Each row is a point. Each copy is the shape, with its points in the same order, turned, moved and blurred by noise. Say if it was mirrored as well.
In the rows, zero is written as 128.

Shape (6 x 2):
[[112 112]
 [113 156]
 [118 183]
 [156 109]
 [102 119]
 [155 108]]
Copy 1, 6 rows:
[[118 130]
 [130  89]
 [139  64]
 [163 141]
 [112 122]
 [162 145]]
Copy 1 is: mirrored
Copy 2:
[[149 106]
 [142 153]
 [126 187]
 [109 100]
 [156 126]
 [108  99]]
Copy 2 is: mirrored
Copy 3, 6 rows:
[[157 136]
 [112 131]
 [ 89 126]
 [160 100]
 [151 151]
 [164  93]]
Copy 3 is: mirrored

Shape:
[[138 123 111]
 [168 138 143]
 [102  73  93]
 [154 164  76]
 [138 111 134]
 [149 156 114]
 [103 124 106]
 [100 117 156]
 [137 108 101]]
Copy 1:
[[123 108 120]
 [160  92 141]
 [ 58 118 135]
 [141 101  70]
 [120 107 146]
 [151 107 107]
 [104 138 117]
 [122 146 161]
 [103  99 123]]
Copy 1 is: only turned
Copy 2 (9 x 3):
[[139 136 114]
 [171 103 135]
 [ 82 142  80]
 [180 176 120]
 [129 113 121]
 [165 147 142]
 [110 154 127]
 [ 97 110 151]
 [133 139  98]]
Copy 2 is: only turned
Copy 3 (9 x 3):
[[148 128 109]
 [169 161 141]
 [140  68  89]
 [146 182  79]
 [152 126 134]
 [147 166 118]
 [125 117 106]
 [126 116 162]
 [160 118 101]]
Copy 3 is: only turned
Copy 4:
[[140 125 136]
 [137 135  93]
 [131  81 181]
 [185 160 144]
 [120 110 124]
 [150 152 120]
 [125 126 167]
 [ 79 126 139]
 [149 109 141]]
Copy 4 is: mirrored

Shape, 11 rows:
[[133 101 156 128 129 100]
 [139 102 140 126 115 103]
 [103  99 152 122 126  90]
 [121 129 142 110 118 223]
 [136 110 138  90 125 155]
 [140 101  89  81 210 118]
 [129 172 116 133 134  90]
 [139  92 144 118 117 142]
 [110  97 125  84 115 106]
 [135 107 149  86 148 100]
 [127 137 115 115 130 144]]
Copy 1 (11 x 6):
[[119 137 155 146 142 108]
 [124 141 140 142 149  97]
 [ 96 145 146 164 138 123]
 [126  64 110  73 172 156]
 [107 112 121  95 160 111]
 [ 95 126 108  88  58  81]
 [153 187 119 122 120 147]
 [118 108 137 123 160 102]
 [ 83 148 110 137 153 100]
 [ 86 151 147 114 129 104]
 [132 127 106 104 139 133]]
Copy 1 is: mirrored
Copy 2, 11 rows:
[[104 122 123 114  99 106]
 [123 121 116 122 104 108]
 [ 97 151 121 120  91 112]
 [126  72 102 159 108 216]
 [125 102  92 120 112 163]
 [123 141 118  47 180 161]
 [110 137 115 159 170 102]
 [126 106 117 117  93 144]
 [125 159  88 112 100 132]
 [ 99 131  94  94 120 119]
 [132 117 110 144 140 156]]
Copy 2 is: mirrored
Copy 3:
[[146 122  97 145 128 132]
 [136 129 104 139 124 122]
 [142  98  92 144 149 131]
 [126 109 207 122  82 170]
 [148 114 156 113 115 122]
 [200 156 165 129 187  93]
 [121 166 110 110 167 166]
 [140 121 135 139 104 128]
 [136 100 124 116 146 108]
 [172 117 114 111 145 116]
 [126 137 153 117 139 151]]
Copy 3 is: mirrored
